Each point is reached from the start by the listed moves, each made 0, 1 or 2 times, or once backwards (-1), plus a little noise. Is the number of moves made odd or even? Then give how often each move was made.
In the rows, zero is written as 128.

Moves:
(1): [173 140 126 132 148]
(2): [112 175 110 139 130]
Start: [136 131 135 143 115]
Points:
[ 72 167 121 150  96] => even (-1, 1)
[106  72 154 127  95] => even (-1, -1)
[102 227 101 162 120] => even (0, 2)

Moves:
(1): [150 134 128 129 126 112 123 121 130 126 128 133]
(2): [115 153 126 130 112 138 127 125 129 151 128 127]
(3): [116 120 168 125 128 137 124 135 120 131 137 140]
(4): [136 118 117 168 121 130 124 140 130 143 135 135]
(5): [122 137 136 128 160 117 137 128 134 135 140 123]
(6): [148 120 133 124 131 148 118 128 132 137 135 121]
(7): [134 130 131 136 132 135 153 111 136 132 128 131]
(8): [126 134 120 118 127 129 142 151 128 133 129 140]
(9): [127 130 128 130 119 126 124 125 160 130 122 129]
Start: [124 131 129 131 129 129 152 143 126 145 116 138]
Points:
[ 62 205 206 124 148 110 175 164 151 206 148 174] => even (1, 2, 2, 0, 2, -1, 0, 1, 1)
[234  94 100 235 157 135 159  96 231 180 134 123] => odd (1, -1, -1, 2, 1, 2, 2, -1, 2)
[133 101 121 234 134 164 187 122 114 177 134 141] => odd (-1, 0, 0, 2, 0, 0, 2, -1, -1)
[165 141 185  61 215  91 179 173 134 141 151 160] => even (2, -1, 1, -1, 2, 1, 0, 2, 0)
[143 206 131 186 146 102 173 114 184 221 143 147] => odd (2, 2, 0, 1, 2, 0, 1, 0, 1)
[ 98 159 156 164 120 137 159 176 189 202 133 165] => odd (0, 1, 1, 1, 1, 0, 0, 1, 2)
[105 182  58 224  70 124 149 150 168 209 108 148] => odd (0, 2, -1, 2, 0, -1, 0, 0, 1)

Moves:
(1): [157 123 119 119 125 127 126 130 132 125 118 131 127 133 123 127 131 128
 125 121 143 132 128 134]
(2): [130 175 141 136 118 129 117 130 126 128 124 130 138 123 129 140 131 125
 139 135 118 129 123 139]
(3): [136 116 159 127 136 129 128 130 134 139 131 134 131 132 130 126 140 126
 136 124 119 116 133 127]
(4): [132 123 129 154 132 125 125 120 136 124 136 132 138 126 128 129 128 127
 132 126 136 132 134 123]
(5): [133 142 117 129 172 134 124 121 133 127 140 137 121 144 129 124 137 128
  99 128 133 133 122 123]
(6): [131 133 124 124 123 160 124 127 124 130 127 115 132 124 124 118 133 130
 128 133 136 132 143 125]
(7): [130 135 131 130 128 128 154 129 127 131 133 129 132 125 125 130 125 133
 127 130 126 131 130 123]
(8): [129 121 127 133 125 127 125 158 134 123 130 129 120 128 133 125 132 137
 132 136 132 130 121 130]
(9): [119 128 131 119 128 132 135 129 155 120 123 128 124 125 129 126 122 135
 130 119 133 128 129 117]
(10): [135 123 114 135 130 127 130 128 130 159 122 130 137 129 140 135 129 121
 127 118 119 120 130 126]
(11): [127 136 119 124 120 124 127 128 131 124 157 129 123 128 126 122 124 124
 124 119 124 122 128 134]
(12): [113 129 124 131 117 134 140 129 128 121 129 155 122 126 136 122 151 122
 121 118 119 132 120 122]
(13): [124 118 125 116 141 119 126 127 121 117 134 136 176 138 133 121 132 136
 134 128 122 126 124 128]
(14): [125 128 136 143 113 124 140 127 146 124 124 115 144 166 127 118 143 127
 135 144 135 107 122 121]
(15): [134 131 132 128 123 128 127 128 129 124 133 134 122 129 163 126 124 138
 121 139 134 118 122 128]
(16): [124 122 126 128 132 138 131 135 133 119 133 140 124 130 134 160 127 133
 119 137 111 124 137 137]
(17): [123 117 130 121 132 121 130 129 132 127 128 113 126 116 135 136 155 126
 122 128 135 127 126 137]
(18): [133 120 122 132 128 125 123 119 129 129 123 132 126 130 117 124 137 166
 120 119 121 120 131 139]
(19): [127 132 121 124 132 128 129 120 131 124 132 132 121 130 129 128 134 129
 152 128 140 127 128 120]
(20): [132 133 126 125 125 124 129 118 142 142 134 144 130 124 119 119 129 136
 122 155 133 126 133 126]
(21): [112 124 136 122 126 130 130 131 123 139 127 132 131 133 122 142 126 128
 127 117 143 125 130 128]
(22): [124 136 134 121 128 121 125 125 127 131 141 124 116 145 138 118 130 133
 136 118 125 168 134 144]
(23): [117 130 128 128 143 115 127 130 127 123 122 131 125 131 128 127 131 129
 122 125 128 123 159 122]
(24): [124 129 115 130 143 142 133 125 130 131 124 137 129 121 133 122 120 123
 122 129 130 120 125 169]
Start: [136 123 119 107 112  93 121 109 140 107 138 119 139 138 129  95 137 149
 118 110 127 110 156 115]
Points:
[103  60 154 160 240 129  96 120 175  43 152  79 126 190 214  55 249 180
  54 143 201  81 217  78] => odd (-1, -1, 1, 2, 2, 2, -1, 1, 0, -1, -1, 0, 0, 1, 2, 0, 2, 0, 0, -1, 0, 0, 2, 0)
[162  96 142 121 134  16 185  32 205 120 230 227 219 200 224  26 144 210
 149 121 110 168 177  34] => odd (0, -1, 1, 2, 0, -1, 2, -1, 1, 1, 0, 1, 2, 0, 2, 0, -1, 0, 1, 2, -1, 2, 0, -1)
[180  92 129  54  36  15 159 150 210  57 148  54 169 226  76  32 184 220
 232 107 202 115  95 147] => odd (2, 0, 0, -1, -1, -1, 1, 2, 1, -1, 1, -1, 1, 2, -1, -1, 1, 1, 2, 0, 0, 1, -1, 0)
[197 196 100  41 239 143 149 135 193 136 190 162 226  98 246  95 198 120
 112  47 194  41 117 171] => even (2, 2, 2, 0, 2, 1, 2, 1, 2, 2, 2, 0, 2, -1, 2, -1, 2, -1, 2, -1, 1, -1, 0, 2)
[140 222 173 133  61 137 100 143  87 142 130 135 109  60 166  70 197  57
 161  56  69 119 230 113] => even (0, 2, 2, 0, -1, 2, 0, 0, -1, 1, 1, 2, -1, -1, 0, -1, 0, -1, 0, -1, -1, 0, 2, 0)

Moves:
(1): [135 134 128 128 128 139 132 120 121 137 121 124 126 129 130 135 138 120
 118 129 128 122 129 130 130 128]
(2): [121 135 144 120 122 132 131 117 131 136 119 120 125 129 141 124 124 137
 139 126 126 131 120 137 122 127]
(3): [127 130 140 129 129 132 120 124 111 130 134 134 128 124 128 133 121 128
 119 129 125 129 140 122 125 121]
(4): [118 122 129 142 127 133 133 128 123 129 138 132 126 129 139 131 121 128
 134 138 123 124 125 134 125 120]
(5): [131 132 133 132 135 133 129 126 137 128 119 125 128 118 123 130 131 134
 126 129 136 126 120 125 133 123]
(6): [120 120 134 134 134 134 117 117 129 118 121 129 127 130 131 116 117 128
 128 126 125 136 137 132 137 121]
(7): [125 124 129 121 122 126 151 127 118 110 131 132 119 123 130 122 129 115
 109 132 118 134 133 135 127 128]
(8): [123 135 128 128 129 131 123 130 126 129 142 127 126 128 132 132 130 124
 126 124 122 123 128 132 135 128]
(9): [129 121 135 136 122 128 132 131 134 121 125 123 130 130 131 130 138 117
 123 131 137 124 132 125 125 125]
(10): [137 121 134 126 133 128 141 128 127 134 127 128 134 126 113 130 129 128
 125 127 126 136 132 138 133 109]
(11): [136 126 133 125 123 133 135 120 129 125 139 126 133 123 126 117 127 131
 129 127 123 134 130 136 121 134]
(12): [135 129 132 131 127 130 130 124 125 123 133 135 136 131 133 122 127 133
 130 129 123 135 130 119 142 123]
(13): [125 124 126 131 129 117 129 125 118 127 125 124 139 129 132 123 138 126
 123 128 121 127 124 124 123 128]
(14): [129 124 128 118 136 133 130 121 119 122 133 134 129 137 121 127 138 127
 127 126 124 121 128 117 133 123]
(15): [131 125 119 123 134 130 128 127 121 131 125 123 127 127 138 123 133 126
 127 113 130 135 129 128 128 124]
(16): [125 129 126 130 137 125 128 119 131 130 130 133 129 123 123 141 136 125
 137 126 123 128 120 127 120 128]
(17): [117 125 132 127 130 130 121 129 128 135 140 133 122 117 134 134 146 125
 132 143 127 136 126 128 140 126]
(18): [123 121 123 126 133 130 126 134 122 129 122 117 120 126 133 142 133 137
 131 131 120 127 131 133 123 130]
(19): [130 125 129 119 134 132 132 130 114 121 121 129 136 121 121 134 131 124
 147 126 123 111 126 131 125 133]
(20): [140 122 137 124 124 135 128 136 131 126 134 137 129 126 130 128 123 124
 121 134 126 122 125 137 126 119]
(21): [116 114 129 137 122 139 135 131 127 121 116 133 138 132 127 133 132 134
 129 125 124 124 121 122 130 133]
(22): [131 122 133 134 126 126 131 125 126 126 130 115 135 136 135 134 125 120
 129 131 133 135 116 131 130 128]
(23): [124 137 122 120 140 135 130 133 131 119 123 119 137 136 133 135 123 120
 127 127 140 134 146 131 128 121]
(24): [128 132 133 133 130 141 127 136 120 122 133 136 122 131 136 129 135 131
 131 125 138 126 128 145 131 127]
Start: [122 134 128 139 127 109 126 130 135 114 129 128 141 127 137 133 117 123
 125 131 134 118 127 122 138 139]
Points:
[109 125 111 183 123 189 168 171 156  94 167 157 154 153 220 186 150  85
 119 119 142 115 141 159 147  96] => odd (1, 0, -1, 2, -1, -1, 0, 2, 2, 0, 0, 2, -1, -1, 2, 2, 0, 0, -1, 2, 2, -1, 2, 1)
[141 128 165 110 166 172 120  89  49 137 183 113 177  80 181 159 172  83
  87 148  88 113 122 132 158  86] => odd (2, 0, 2, 1, 2, 0, 0, 2, -1, 0, 2, 0, 2, 1, 2, 0, 2, 0, 1, 2, 0, 1, 1, -1)
[ 54  88 176 136  92 113 150 143  83 107 115 180 142  83 176 194 127 147
 196 177  54  69  49 146  72 170] => even (-1, 2, 1, 1, -1, -1, 1, -1, -1, -1, -1, 0, 1, -1, -1, 2, 1, 1, 2, 2, 2, 0, -1, 0)
[ 97 126 197 172 139 135 111  57  75 145 130  83 127 157 229 146 109 103
 106 149 123 196 156 138 185  61] => odd (2, 2, 2, 1, -1, 2, 0, 0, 1, 1, -1, 2, 0, 0, 1, 0, 1, 1, -1, -1, -1, 2, 0, 0)
[146  56 169 140 106 138 155 158 115 114 163  87 165 109 176 154 193  74
 101 133 135 159 111 211 135 107] => odd (0, 0, 0, -1, -1, 0, 0, 1, 2, 2, 2, -1, 1, -1, 2, 0, 2, 1, 0, 2, 1, 2, 0, 1)
[ 59 121 137 173  85 115 199 105 145 121 206  99 126 104 213 143 153  75
 114 158 113 176  64 183 128 157] => odd (0, 1, -1, 2, 0, -1, 2, 2, 0, 0, 2, -1, 0, -1, 1, 1, 2, -1, -1, -1, 1, 2, 0, 0)
[105 133 144 130 190 156 179 169  87 107 191 114 139  63 172 224 198  61
 156 163 131 108 139 249 115  76] => even (0, 0, 0, 2, 1, -1, 1, 2, 1, 2, 1, -1, 1, -1, 1, 2, 2, 1, 2, 1, -1, 0, 2, 2)
[155 119 146 104 196 162 124 137  74 121 101 129 181 102 136 188 219  91
 140 123 165  56 104 118 111  95] => odd (1, 0, 1, 0, 2, -1, -1, -1, 1, 0, 0, -1, 2, 2, 2, 1, 1, 0, 2, 2, 0, 0, 1, 1)

Moves:
(1): [145 135 130 117 134 115 134 138 122 120 141 131 123 126 133 140 129 118
 123 127 135 130 122 122 129]
(2): [122 138 125 128 131 127 136 133 116 130 119 123 130 127 127 143 124 128
 123 118 122 130 126 126 130]
(3): [123 126 150 131 124 123 129 130 126 125 135 131 134 131 133 139 133 131
 127 129 128 129 126 124 140]
(4): [130 129 133 141 127 129 128 135 139 133 128 127 127 125 125 127 130 131
 134 125 135 126 127 126 132]
(5): [121 125 132 123 139 130 129 124 136 129 127 116 127 123 130 126 132 129
 132 130 126 125 124 123 123]
(6): [134 136 126 128 119 141 114 136 135 139 129 120 125 126 121 138 132 127
 124 138 127 118 136 133 133]
(7): [135 121 123 122 121 126 135 122 136 133 121 132 137 125 121 140 121 125
 121 129 123 131 134 123 128]
(8): [129 123 120 129 125 127 129 139 132 135 124 130 130 129 133 129 134 123
 131 129 136 128 128 127 129]
(9): [117 138 129 127 116 125 123 130 144 124 124 132 119 133 124 129 140 123
 132 122 136 134 130 120 131]
(10): [130 126 131 124 126 120 123 130 129 135 125 120 130 126 126 123 123 122
 129 128 118 131 127 125 131]
(11): [123 128 135 127 122 128 126 129 132 130 137 125 136 129 127 121 123 120
 123 127 132 129 127 132 115]
(12): [125 132 134 125 130 129 129 124 126 139 128 139 122 122 127 132 130 130
 136 130 124 118 136 123 111]
(13): [137 126 133 126 120 129 128 123 135 121 116 131 149 130 122 129 128 115
 143 130 128 137 123 126 128]
(14): [128 124 122 126 126 126 137 132 129 128 128 128 130 137 120 123 123 124
 129 131 124 124 127 133 136]
(15): [137 125 124 134 127 144 124 123 135 132 137 130 126 136 145 112 129 118
 129 132 130 142 123 133 125]
(16): [130 123 125 129 132 123 120 127 132 128 133 126 127 134 125 143 130 125
 135 121 134 126 126 131 130]
(17): [137 126 126 125 122 116 139 127 125 132 149 127 131 132 124 122 148 139
 132 127 120 124 135 126 132]
(18): [127 135 124 123 131 132 125 136 128 129 130 126 128 136 135 126 119 141
 126 130 129 127 129 129 127]
(19): [123 124 130 128 119 130 127 128 127 124 134 126 126 122 126 127 128 135
 137 122 124 124 123 126 134]
(20): [127 134 125 134 122 123 129 127 125 129 137 132 132 125 134 137 125 124
 126 139 130 136 134 130 125]
(21): [125 130 135 133 126 126 137 115 125 132 129 121 128 130 137 123 120 126
 134 123 148 122 122 137 135]
(22): [136 121 133 123 129 126 136 128 123 134 130 123 120 127 124 135 132 125
 133 130 142 143 124 135 127]
(23): [123 121 126 126 126 129 135 127 130 125 122 122 121 119 127 130 132 117
 138 115 130 126 151 138 121]
(24): [131 136 132 125 127 124 116 132 141 132 129 128 126 117 134 134 126 137
 128 131 122 125 116 143 131]
Start: [123 141 133 114 131 126 141 127 136 117 129 131 119 120 122 137 136 134
 120 129 139 126 124 127 117]
Points:
[200 123 135  84 103  90 168 153 179 192 184 124 121 108 127  95 167  97
 129 162 162 165 127 141  70] => even (1, -1, -1, 1, 0, 0, 1, 2, 0, 2, 2, 1, 0, 0, 1, -1, 2, 0, -1, 0, 0, 2, 0, 1)
[171 131  89  67 151  91 216 123 103 153 173  84 112 126 155 194 103  70
 101  78 202 135 158 181  75] => even (2, 2, -1, -1, 0, 0, 2, 1, -1, 0, 2, 0, -1, 0, 1, 2, 1, 1, -1, 0, 2, 1, 2, 0)
[125 128 179  89 126 171 161 106 177 184  80  96 136 102 102 225 137  48
 142 117 198 133 139 149  65] => even (0, 2, 1, 0, 2, 2, 2, 1, 0, -1, 2, 2, 1, 0, 1, 1, -1, -1, -1, -1, 1, 2, 1, 0)
[141 175 178 111  73  93 130 206 196 152 137  83 171 116 114 249  81  95
 121 147 189 128 115 194 169] => odd (1, 1, 2, 2, 0, 2, 1, 1, 0, 1, 2, -1, 1, 2, -1, 1, -1, 2, 0, 2, 1, 1, 1, 2)
[ 49 138 182 145  49  98 146 162 187 104 135  79 156 139  84 132 169  98
 184  47 119 117 145 133 178] => odd (-1, 2, 2, 2, 0, 0, -1, 0, 2, 2, 2, -1, 1, 2, 0, 1, 1, 0, 2, 0, 0, -1, 2, 0)
[ 93 126 144 122  88 139 217  65 180 163  99 101 160 115 123  87  96  58
 162 116 158 172  99 135  87] => odd (-1, 2, -1, 1, 2, -1, 2, 0, 1, 1, 2, 1, 1, 2, 2, -1, 0, -1, 1, 1, 2, 1, 0, 0)
[166 125 137  62  73 122  94 154 228 136 112  70 134  98 110 212 129  21
 173 136 169 184 116 196 131] => odd (1, 0, 0, -1, 1, 2, 1, 1, 1, 2, 1, -1, 2, 1, 1, 2, -1, 0, 1, 1, 0, 2, 2, 2)

Moves:
(1): [118 128 132 130 132 129 121 120 130 115 120 126 133 137 130 123 136 129
 114 133 136 139 132 134 133 132]
(2): [120 133 116 128 123 128 128 124 121 131 126 126 129 124 142 130 126 117
 125 114 125 127 123 133 125 122]
(3): [129 142 129 116 137 124 126 127 134 133 146 139 127 129 130 126 120 144
 133 134 124 132 116 123 132 125]
(4): [125 126 136 130 122 129 123 133 119 131 118 129 135 128 123 122 124 122
 133 134 125 129 125 127 125 126]
(5): [139 126 124 138 133 132 128 116 115 139 124 117 144 120 131 126 129 125
 115 137 135 123 128 125 143 122]
(6): [129 132 132 128 128 131 129 129 121 127 139 123 136 124 129 126 127 134
 124 134 120 129 133 123 121 131]
(7): [144 137 130 133 121 117 133 117 122 135 129 126 129 131 125 134 128 128
 132 124 128 133 129 129 128 140]
(8): [129 131 120 126 124 128 129 128 126 120 126 124 131 133 137 126 127 123
 141 128 133 130 122 125 139 129]
(9): [125 135 128 124 126 124 127 120 132 131 124 126 126 137 126 130 126 127
 127 132 123 125 139 129 132 119]
(10): [126 133 132 126 135 131 132 140 132 139 132 122 111 138 127 127 119 133
 118 124 122 136 134 120 132 133]
(11): [128 128 124 124 148 131 121 121 128 144 130 132 120 124 127 113 134 116
 130 108 124 112 128 130 132 141]
(12): [132 140 117 130 121 141 130 127 141 124 118 138 129 128 137 120 115 119
 133 132 118 119 132 121 132 134]
(13): [135 122 133 127 120 130 118 115 125 114 125 125 123 145 130 124 117 130
 124 132 121 117 120 138 116 122]
(14): [123 129 132 128 132 138 130 135 127 128 130 140 126 137 131 125 134 133
 128 114 134 121 125 126 130 125]
(15): [132 131 134 136 126 117 131 125 137 138 138 115 129 120 135 116 132 111
 118 131 123 126 126 130 118 124]
(16): [129 132 125 133 121 122 119 125 135 124 135 133 130 118 123 135 130 115
 111 120 143 119 127 122 129 132]
(17): [122 131 123 127 112 134 133 125 123 119 133 126 119 132 109 116 143 132
 129 115 118 126 122 121 144 129]
(18): [126 129 146 131 120 138 119 127 125 130 129 122 123 131 129 132 127 134
 138 140 128 129 130 127 133 126]
(19): [130 114 132 129 119 131 124 125 135 133 141 137 136 128 132 119 128 121
 128 124 136 136 130 134 136 126]
(20): [120 136 117 132 126 133 123 134 127 134 130 128 124 132 124 129 125 122
 133 131 131 130 130 133 126 121]
(21): [125 131 132 127 130 118 126 131 121 125 127 126 119 121 121 127 123 142
 124 130 133 129 142 140 123 120]
(22): [125 132 117 129 133 112 120 137 137 137 130 107 141 120 129 120 129 147
 121 109 124 120 141 118 103 125]
(23): [120 123 122 124 124 121 130 135 121 133 123 143 118 132 132 133 138 131
 135 144 120 121 124 129 127 137]
(24): [120 127 129 147 131 118 124 132 122 118 129 126 117 133 129 141 119 131
 124 120 114 126 128 143 139 116]
Start: [123 128 121 127 113 128 125 134 144 131 132 134 135 142 128 125 142 145
 111 114 149 130 115 134 142 133]
Points:
[ 86 132 142 151 136 133  98 134 108 184 159 150  96 120 171 132 148  84
 115 144  94 100  76 126 231 154] => odd (0, 1, 1, 1, 1, 1, -1, 1, 0, 1, 2, 0, -1, -1, 1, 1, 0, 2, 0, -1, -1, -1, 2, 2)
[111 162 161 153 159  95  70 111 151 197 173  30 164 122 169   7  90 160
  44  79  91 150 196 143 135 108] => even (2, 1, 1, 2, 1, 2, 0, 1, 1, 2, 2, 1, 0, -1, 2, -1, 0, 1, 2, -1, 2, 2, -1, 1)
[ 81 118  39 155  87 173  79 112  68 114 112 112 104 149 114 122 180  69
 149  16 152  49  45 149 206 109] => odd (-1, 2, -1, 0, 1, -1, -1, 2, -1, -1, 2, -1, 1, 0, -1, 1, 2, 1, -1, 2, -1, 0, 0, 1)
[112 127 126 129 116 160 110 109  84 116 186 182 130 196 223 155  87 176
 152 147 122 142  69 190 219  89] => even (0, 2, 2, -1, 1, 2, 0, 2, 0, 0, 0, 0, 1, 1, -1, -1, -1, 1, 2, 0, 0, -1, 1, 2)
